Rows are points. The last column is the point's height on a tilted bowl or saddle (a function of degree 2), plus a little noise. Count its main directions that bend up, bend down and stay straight.

Points (10 x 3):
[[ 1.24 -0.06  0.16]
 [-0.90  0.51  0.52]
 [-1.17 -3.82  3.73]
 [ 0.47 -0.90 -0.19]
 [-0.20 -0.94 -0.07]
 [ 0.58  1.42  0.92]
 [-1.41 -1.32  0.98]
 [ 0.37  0.93  0.45]
 [-1.69 -0.31  0.84]
 [ 0.69 -1.71  0.22]]
Directions: 2 up, 0 down, 0 straight

Points (18 x 4):
[[-0.80 -0.39  0.75 -0.40]
 [ 0.11 -2.10 -1.10 -0.14]
 [ 0.40 -1.60 -0.62 -0.52]
 [-0.28 -0.07  0.84 -0.34]
 [ 1.52  0.09  1.86  1.65]
 [-1.17  1.44 -2.54  1.17]
 [-1.02 -2.54  0.22  0.43]
 [ 2.16  0.17 -2.10  1.40]
 [-0.03 -0.27 -0.98 -0.91]
 [-0.24 -0.98 -0.67 -0.93]
 [-2.33 -0.71  0.96  0.80]
 [-0.03 -1.86 -1.69 -0.07]
 [ 0.33  0.16 -0.71 -0.82]
 [-0.60  1.50 -1.12  0.07]
 [-0.77  1.65  0.21  0.43]
 [-0.41 -0.77  1.35  0.12]
 [ 1.66  3.69 -1.12  4.53]
 [ 1.59 -0.12 -1.48  0.23]]
Directions: 3 up, 0 down, 0 straight

Points (25 x 5):
[[ 0.25 -1.09 -2.55  0.20 -0.23]
 [-2.35 -1.90  0.80  1.15 -0.80]
 [ 2.29 -0.41 -0.26  0.02 -0.72]
 [ 1.64 -0.59 -2.15  0.29 -0.09]
 [ 0.25 -2.02 -1.09 -1.57 -1.55]
 [-0.20  1.17 -0.69 -0.42 -0.24]
 [ 0.32 -0.76  1.97  0.11 -1.18]
 [-0.35  0.92  0.59  2.47 -0.58]
 [ 1.66  2.11 -0.34 -2.18 -3.42]
 [-2.32  1.18 -0.94 -2.25 -1.44]
 [ 1.25 -0.60  0.26 -0.32 -0.77]
 [ 0.00 -2.78  0.86 -0.81 -1.81]
 [-0.01  1.29  1.23 -1.21 -2.24]
 [-0.75 -0.64 -1.20 -1.21 -0.56]
 [-0.23  0.58 -0.47  0.56  0.16]
 [-1.56  1.13 -0.29  2.19  0.42]
 [-1.17  0.57  0.11  1.28  0.24]
 [-0.40  0.35 -0.45 -2.16 -1.57]
 [-0.50 -1.48 -1.08 -2.50 -2.05]
 [-0.11  1.07 -1.60  0.32  0.53]
 [-1.88 -1.40 -0.39  0.36 -0.35]
 [-1.50 -2.09  0.60  3.34 -2.26]
 [ 1.63 -0.79 -1.13 -0.27 -0.39]
 [ 1.76 -1.22  0.99  0.66 -1.13]
 [-0.89  1.15 -0.72  1.55  0.49]]
Directions: 0 up, 2 down, 2 straight

Points (46 x 7):
[[ 2.03  3.24  1.33 -0.51 -0.37  0.88 -0.67]
 [ 2.03 -0.35 -1.08 -0.52  1.20  0.53  0.43]
 [-0.13  0.79 -0.09 -1.76  2.54 -0.88  1.51]
 [ 1.83 -2.12  2.38  0.19  0.29 -1.94 -1.32]
 [ 2.34  0.78  0.30  0.54 -0.26  1.40  0.75]
 [ 1.35  1.99 -0.01  0.92  1.55  0.87  0.77]
 [-1.34 -0.13 -0.71 -0.55 -1.61 -0.50  0.70]
 [-0.98 -1.52  0.98  0.07 -0.03 -1.15 -1.68]
 [ 1.88 -1.90 -0.88  0.99  3.00 -4.47  2.85]
 [ 0.72 -0.88 -0.34 -0.80  1.31  0.56 -0.02]
 [-1.40 -1.11  0.03 -0.53  2.27  2.47  1.70]
 [-1.02  1.12 -1.33 -2.17  0.46 -1.28  1.15]
 [-0.23  0.90 -0.09  0.80  0.38  0.94  0.12]
 [ 0.10 -0.55 -1.22  1.05  1.87  0.96  1.43]
 [ 1.17 -3.22  0.90 -0.86  1.20 -1.57 -1.84]
 [-0.68 -2.18 -1.95 -0.05  0.18 -1.75  0.25]
 [-0.57 -0.86 -0.52  2.75 -1.67 -0.90  2.09]
 [ 2.62 -0.80 -1.09  1.51 -0.32 -0.30  1.15]
 [ 0.10 -0.90  0.61 -2.12  1.27 -1.50  0.18]
 [-1.40  0.41 -0.52  0.51  0.24  1.55  0.84]
 [ 0.71 -1.80 -0.11  1.32 -1.07  1.78  0.46]
 [-0.50  1.46 -0.41  0.57  0.42 -1.16  0.71]
 [-0.22 -1.13  0.51  0.57  0.42 -1.63 -0.65]
 [ 0.98 -1.01 -0.45  1.18  1.18  0.26  0.34]
 [-1.03 -0.36 -2.02  1.28 -0.49  0.25  2.03]
 [ 0.27  0.52  1.22 -0.31  0.40 -0.52 -0.87]
 [ 0.63 -1.33 -1.11  1.38 -1.81 -0.56  1.17]
 [-1.02  0.24 -0.81 -0.59 -0.10 -1.15  0.55]
 [ 0.07 -0.53 -1.11  0.92 -1.93  2.07  1.83]
 [-0.96  0.58  0.76 -0.95  0.62 -0.35 -0.62]
 [-2.77  0.19 -0.96 -0.02  0.69  1.18  2.13]
 [-0.18  0.06  0.88 -0.65 -1.66 -1.69 -0.14]
 [-0.99  0.96 -0.10 -0.69 -1.16 -1.65  0.58]
 [-0.44  2.44 -1.82  0.44  0.24  1.00  0.65]
 [-0.66  0.10  0.75 -0.18  0.57 -1.90 -0.11]
 [ 1.22 -1.93 -0.93  0.46  2.15  0.74  0.43]
 [ 1.45  0.62  0.82 -1.10  0.35 -0.78  0.16]
 [ 0.29  2.39  0.40  0.44 -2.93  3.14  0.54]
 [-2.54 -1.19 -1.92  0.96 -0.46  0.24  2.87]
 [-1.07 -0.64 -0.68  1.91  0.49  1.09  1.55]
 [ 0.63 -0.03  1.50 -2.55  0.99  0.26  0.15]
 [-0.59 -0.82 -0.93  0.37  0.11 -0.96  0.31]
 [-2.12 -1.56 -1.25 -0.92 -1.41 -1.10  1.23]
 [ 1.77 -0.28 -1.12 -1.78  1.21 -2.24  1.10]
 [ 0.60  2.59 -2.12  0.83 -0.49  2.82  1.05]
 [-1.81 -0.06 -3.60 -0.56 -1.92  0.87  3.59]]
Directions: 4 up, 2 down, 0 straight

Points (72 x 9):
[[-0.49 -0.71 -0.24 -1.25 -0.98 -1.84 -0.31 -0.22  1.42]
 [ 0.40  1.38  0.51 -2.74  0.81  1.57  0.86  0.05  0.96]
 [-2.01 -2.56 -0.18 -0.46 -0.06 -0.24  2.18  0.67  1.33]
 [-0.33 -0.62 -0.62  0.11 -0.51 -2.52 -0.45 -1.84  1.51]
 [-0.65 -0.64  0.08 -1.78 -0.04 -2.76 -2.75 -0.17  0.90]
 [-1.45 -0.63 -0.61 -0.07  0.42  0.57 -0.32 -1.13  0.92]
 [ 1.62 -1.75  2.72 -1.43  0.15  0.46  2.26 -1.10  1.98]
 [ 1.71  0.85  0.73 -0.22 -2.82  1.91  1.89 -1.26  1.41]
 [-0.71  0.81  1.54  0.85 -1.32  1.20  2.58  0.42  1.39]
 [-1.63 -0.17  1.04 -0.89 -0.77 -0.43 -0.11 -2.10 -0.28]
 [-2.59  1.78  2.12  1.08  0.33 -0.08 -0.18 -1.10  0.28]
 [-0.11 -1.28 -2.13  0.33 -0.94  0.68  1.13  0.16  2.02]
 [-1.39 -1.28  0.58 -0.04  2.85 -4.20  0.38  0.37  1.93]
 [ 0.05  1.90 -1.15 -0.39 -0.27  3.04  0.09  1.43  0.69]
 [-1.15 -0.75  0.01 -0.13 -1.17 -0.16 -2.15 -2.58  0.29]
 [ 1.91  0.46 -0.07  0.13  1.14 -2.64 -0.55 -0.67  0.95]
 [-1.42  1.66  0.92 -0.55 -0.68 -0.04 -1.07  0.62  0.76]
 [ 0.97  2.13  1.32  0.55 -0.63  0.61 -1.75  1.35  1.53]
 [ 0.68  0.51  0.17 -2.04  1.63  0.98  0.74 -1.46  0.28]
 [ 0.83 -0.44 -0.97 -0.45  1.22 -0.49 -0.81 -0.82  0.99]
 [ 3.26  0.91  0.55 -1.50 -0.49  0.55 -2.53 -1.75 -0.27]
 [ 2.37 -0.68 -1.19 -0.92  1.74 -0.17 -0.12  1.02  0.85]
 [ 0.37  1.14 -0.26  0.34  2.00  1.07  0.33 -2.45  0.44]
 [-0.28  0.51 -0.42  2.50  0.28  0.40 -0.36 -2.53  2.06]
 [-2.69  0.14 -0.15 -0.83 -1.50 -1.70 -2.02 -2.12  0.06]
 [-1.21 -0.74 -1.21  1.22 -0.70  1.65  0.95  1.04  0.92]
 [-0.86  0.05  2.78  1.24  0.05 -0.50 -1.47 -1.48 -0.70]
 [ 2.67 -0.10 -0.14  0.99  1.27 -1.22 -1.17 -0.08  0.32]
 [ 0.95  1.56  2.25  0.26 -1.22  0.89  1.16  0.06  1.58]
 [ 0.29  0.43  1.10 -0.10 -0.64 -1.35  4.03 -0.42  3.07]
 [ 0.65  1.56  0.28  0.62 -1.43 -2.87 -0.43  0.73  1.64]
 [ 1.02 -0.11 -0.29  1.57 -3.27  0.03  0.87 -1.16  2.31]
 [ 3.30  1.73 -0.95 -0.31  0.75 -2.94  0.92  0.59  0.25]
 [-0.60  0.96  0.92 -1.00  2.07  1.14  1.63  0.47  0.57]
 [-0.15  1.58 -0.65 -0.08 -1.48 -0.12  1.73  0.13  1.33]
 [-1.46  0.62 -2.19 -0.84  1.79  3.49  1.57  0.37  0.61]
 [ 0.17 -1.88 -2.25  0.21 -0.34 -0.63 -1.53 -0.96  2.52]
 [-0.03  0.00  1.25 -1.42  0.23  0.82  0.06 -0.02  0.38]
 [ 0.35 -1.11 -2.16  1.01  1.03 -0.30  1.93 -0.21  1.66]
 [ 1.19 -0.91  2.14 -0.98  0.04 -3.50  0.88 -0.46  1.98]
 [ 0.83 -0.65  1.32 -1.26 -1.40  0.58  2.64  0.48  2.31]
 [-0.09 -0.39  0.38  1.41 -0.85 -1.84 -0.69  0.95  0.79]
 [-0.42 -0.02 -0.28 -0.11  0.05 -1.32  0.47 -1.10  1.34]
 [ 1.20 -1.57  0.94 -0.88 -1.65 -1.40  1.19 -0.43  2.12]
 [-0.19  0.76  1.64  0.46 -0.13  0.68 -3.42  1.27  0.69]
 [-1.78 -0.92 -0.17  1.88 -2.43 -0.52 -1.78  0.97  0.84]
 [-2.27 -0.08  1.17 -0.73 -0.02 -0.07  0.24  0.04 -0.42]
 [ 1.37 -1.37 -1.24 -0.96  1.39  1.19  0.04  0.99  1.17]
 [-0.45 -1.14 -0.53  0.43  1.40 -1.87  1.39  0.15  1.83]
 [ 1.77 -0.80  0.57  1.13  0.25 -0.33  0.34  1.98  0.56]
 [-0.77 -2.16 -0.19  1.46  0.81  0.00  1.06  0.50  0.75]
 [-0.95 -0.70 -1.83  1.80  1.68 -0.19 -2.84  1.25  1.39]
 [ 1.42  2.17 -1.51  0.39  0.36  0.27 -0.69  0.92  0.34]
 [ 0.27  0.67 -1.42  0.85  0.77 -0.16 -0.07  0.29  0.76]
 [ 1.96 -1.27  1.18 -0.56 -0.25 -0.47  2.63  0.31  2.45]
 [-1.24 -0.21  1.68 -0.16  2.81  1.49  0.74  0.89 -1.03]
 [ 1.29  0.49  0.91  1.37 -0.83 -0.13  0.47  0.68  0.99]
 [ 1.75  0.36 -0.76  0.02 -2.52  1.51  0.15  0.95  1.73]
 [-0.91  0.06 -0.49 -1.63 -0.46 -1.00  0.67 -0.51  1.54]
 [ 0.58 -1.81  1.58  0.83  0.63  2.84  1.07  1.12  0.38]
 [-1.53  1.85  0.86  1.60  2.09  3.43 -0.90  0.15  0.16]
 [ 2.40  0.43 -2.57  0.49  1.13 -0.69 -1.29  0.78  0.38]
 [ 1.15 -1.59 -0.03 -0.01 -1.29  0.46 -0.15 -1.87  1.31]
 [ 1.75 -0.52 -0.06  1.38 -0.02  0.63 -0.83 -0.17  0.81]
 [ 0.65 -0.31 -0.88 -0.53  0.59  0.69 -0.09  1.22  0.96]
 [-1.14 -0.08  0.81 -1.52 -2.23  0.29 -0.27 -2.36 -0.27]
 [-2.37  0.57 -0.25  0.12  0.44  0.37 -0.43  0.83  0.28]
 [-2.98  0.61  1.53  0.30 -2.87 -2.18  0.70 -1.65  0.31]
 [-0.72  1.54 -1.10  1.57 -0.22 -0.89 -2.31  3.22  1.18]
 [-0.36 -1.77 -0.27 -1.62 -1.12 -1.51  1.69 -1.97  2.13]
 [ 0.01 -0.90  0.76  0.61 -1.51  0.20  0.21  0.97  1.09]
 [ 0.09 -1.00 -2.36  0.65  0.16  1.25  1.53 -1.68  1.96]]
Directions: 4 up, 2 down, 2 straight
